Each wall is flat, endless, passes through zero and stands at right angles to its row. A trip goes straight from one point to another. List the walls that it crosses, first one first.

Walls:
(1): [-12  -8]
(2): [-4 -7]
(3): [ -1 -12]
(4): [ -7 -41]
(5): [39 10]
(6): [30 15]
(7): [ 18 -15]
Trips:
[52 26] to [22 17] -> none
[44 18] to [6 3] -> none
[ 7 60] to [ 48 -10] -> 7, 3, 4
[ 60 -43] to [-30 -56] -> 1, 6, 5

Walls:
(1): [-14  28  -9   0  -4  -2]
(2): [  1 -25  26 -10  23 -11]
(3): [ 11  -3  -9  -4 -13  11]
(4): [-20  32  19   4  18  29]
(5): [ -3 -15 -24 -13 -30 -33]
(6): [ 11   4 -17  18  -8  -5]
(7): [  3  14 -16  15  19  -2]
Trips:
[  1 -10  -2 -18  11  -1] to [-14  -6  13   9  18  -8] -> 5, 4, 7
[ -9   1 -21  19 -25  -8] to [  8 -11 -10  -5  16   8] -> 1, 2, 5, 6
[ 11  13  -8  13 -15  -4] to [ -4  -2  18  -5 -26 -39] -> 7, 3, 2, 6
[ -4   7   6 -11 -60 -16] to [ -8 -19 -27 -28   9   6] -> 6, 1, 2

Walls:
(1): [ 29  15 -10   9   5 -15  21  10   1  -2   3  -1]
(2): [-19   5   5   7  15  19  -8  -4   0  10  -9 -13]
(3): [  4  22 -26 -10  -6 -30   0   5 -14 -22  13 -24]
(4): [ 10  16 -34 -10 -14  14  38 -21  14  -3  -6 -13]
Trips:
[ -1   2  11  -6 -19 -14  12 -21 -14 -11  32 -44] to [ -8   4 -14 -11  39  -3  -7  23   2  14 -24 -37] -> 2, 4
[ -5   7  17 -16 -11  -4  59  60   6  28   3   0] to [ 11  20  28  23   4  16  14 -24  21   2  -9  21] -> 2
[ -3  -8  -1 -31  -6   4 -20 -21   8  -6 -37 -34] to [ 16  13  16   8  15  22  18 -10 -25  24   4 -33] -> 3, 1
[-15 -12 -34  13 -31  10 -16   8 -33 -33  20  10] to [  3  -2  17 -11  10 -16  29   4   6  -8  22 -36] -> 4, 1
[ 12 -29  20 -21   8 -11   7 -33   1  53  22  19] to [  1 -43  12  -1  -3 -29  27  22  -8 -14  -4   9] -> 1
[  0   1  19 -33 -11 -22   5   4 -21 -19  -4   9] to [ 13 -23   7  14  36 -20 -27  -5  20  34  -2   9] -> 3, 2

Walls:
(1): [ 10 -26   7   0   7 -11  -3 -20  14 -16 -23 -12  14  44   9   2 -12   9
 -31 -23]
(2): [-14  -7  13   8 -21   3  16  13  22  55   1 -10   9  31   8  11   1  -7
   7 -15]
(3): [-14 -13  11   2   0 -43   0  -9   0 -25  -1   8  23   4  36 -17  42  -3
   1  10]
(4): [-36  -2   6  11  35 -18  42   1 -14  38  29  20   3   2 -55   8 -24  33
 -10 -15]
(5): [  4 -45  29  36   6 -16 -16   6   1  -7  13 -24 -30   5 -24   3  -1   4
  -7 -17]
Trips:
[-11  -2  -6 -16  34 -26  -1 -18   2 -19 -24  -9  -4   9  14  -6 -15   5
  -2  19] to [ -4  16  -3  -4  26  -1  15 -34 -22 -37  22  11  -1   4   1  -5  10 -23
  -7  -5] -> 4
[ -1   7  -8   0  -2 -47  -3  22 -13  11  -4  -6 -44   7 -32  16   9  12
  20  -1] to [ 21  22 -26  20  60   7   1  24   7  -4   1   3   3   6 -15  20 -31 -17
  46  13] -> 2, 5
[  9  -1 -14 -30  17  13   1 -41  37  -3  -1   4  -1 -10  21  -5   2   5
  -9 -19] to [ 21  -5  19 -25  -9  24 -26  -5   7  13  26   9  32 -13  11  -9 -33  -2
 -18  -1] -> 3, 2

Walls:
(1): [  1 -17  -6   9  13   1 -30  11  31  23 -15 -10  -8  10  12  -5   5 -16
  21  -9  14 -28 -27 -23  13  11  -4  21  29  18  -6  12  -3  -4  40   6
  17 -17   4  10   4 -23  -5 -17  27  25  41 -15]
(2): [  5   3 -27  -2   4 -17  -3  37 -18  15   2 -22 -25   0   5  35  -7  -1
 -34   8  14  -6 -20 -29 -11  21  18  -1   9  -5 -49  30  48   1 -46  11
 -19 -12  10  11  45   8  -6 -13   0  36   9  -4]
(3): [ 31  27  11  -1 -29  -5  -1 -15  -3 -24  -1   1 -46  33  12  11   8 -11
  -2  16  31  16  42 -22   0 -17   9  49 -16 -17   4   3  -4  11 -12  -7
 -11 -13   2  -9  -5   4  11  25 -32  21 -25  -7]
(4): [-27  -7 -18  -4  41 -14   9  32  29  24  -6  -7 -25  21  27  -1 -35 -22
 -23  16  18  10 -42   0  16  11 -12  -3   0  -7  -4 -19  13  33   4 -21
  20  -7 -16  11   9  22  27   5   5  -6  32  29]
(5): [-26   2   6   7   9 -20  14 -17 -30 -21  16  26   1  13   3  -9   0 -25
   7  15  17 -11 -13   3 -22 -35  21 -19 -17  13  17 -13   0   6 -40  -5
  -9  14   7  -4   3  16 -16  16  -8  22 -27   6]
(6): [-10  16   0  37  31  -4  16  25  22  10 -44 -58 -11  16 -20  27   0   3
 -27   9  -5   1   7 -33  35 -26  -5   0 -24 -40 -35  -1   6   4  -6  -4
  -5 -37 -16 -13 -60   4 -11  23  19 -16  -2   8]
(7): [ 35  18 -21  42 -21 -11  17 -26 -19  23  12  17 -12   4 -43  25  14  35
 -22 -13  -3 -19  15  35  21  14  -1  27  -9 -21  -8   0  30 -11 -10  -6
 -23 -12 -24  17   1   0 -15  16 -27  -4  -8  -6]
(8): [-32   1  30   6 -11  -3  -2  -2  -6 -42 -13 -20   0  21 -18  -9  14 -38
  -8   8 -21   1 -49  23  -6 -31  13  48   4  13  -1 -31 -14 -27  11  -6
  -4 -50  -5  24   2 -26   8   0 -10  -9  13 -31]
Trips:
[  7  17   3  17  21  -1 -15  -8  -9  24 -41  -7  -9  -9 -36  -3  27 -19
 -24   8 -48  13  -3 -10  -5 -15  13  41 -28 -15   3 -25  28  -5  10  -8
  23   7  -6   6  17 -33 -30 -14 -20  -2   6 -17] to [ 12  -8 -37  -2  10 -12 -16 -36  -1 -20  -9   0 -15  -4   1   0 -19  19
   6 -36  30  16  12 -18  34  17  -3  24  19   0  11  -5  -9   4   1 -34
 -13  24  -3   8   4  19 -22  -3  17  10   6 -23] -> 8, 6, 2
[-28 -15  -8 -16 -24  29   5  -1   8 -36  21  -3 -15   3  48  15  11  19
  18  19  17  -6 -21  21  39 -40   4 -24   7  14 -25  -3  30 -15 -16 -26
 -14 -18  -9   7 -12  38 -15   3  11 -28  16 -51] to [  9  43 -35 -27  38  -8  10  31 -13   5  -9 -37 -13  -1   5 -28  -8  -9
  -7  -4  38 -24  25 -14  11  -7  10  32  39 -15 -17   7  22 -10  23   2
 -13   6 -31   0 -12  41 -11   9 -26  13 -29   3] -> 3, 7, 1, 8, 5
[ -7  -2 -28 -23  25 -12  10  -8  -6  -3   4 -24 -23 -16  47  14  29   3
 -10  13  -3  -5  30 -15  20  -6 -29   8  29  -8   2 -21  -4   6 -25 -16
  -1  45  15 -26 -28  24 -34 -24   3 -19   6  18] to [  3  20 -33  35 -11 -29 -16   6  12  13 -28   7   0  15   1 -29  -7 -19
   2  18  -7   0  21 -15   1 -30   8  11   1 -32  23   3  34 -11  14  -3
 -30  12   2  -7 -15 -13 -53 -29  -5  -2 -56  37] -> 2, 4, 7
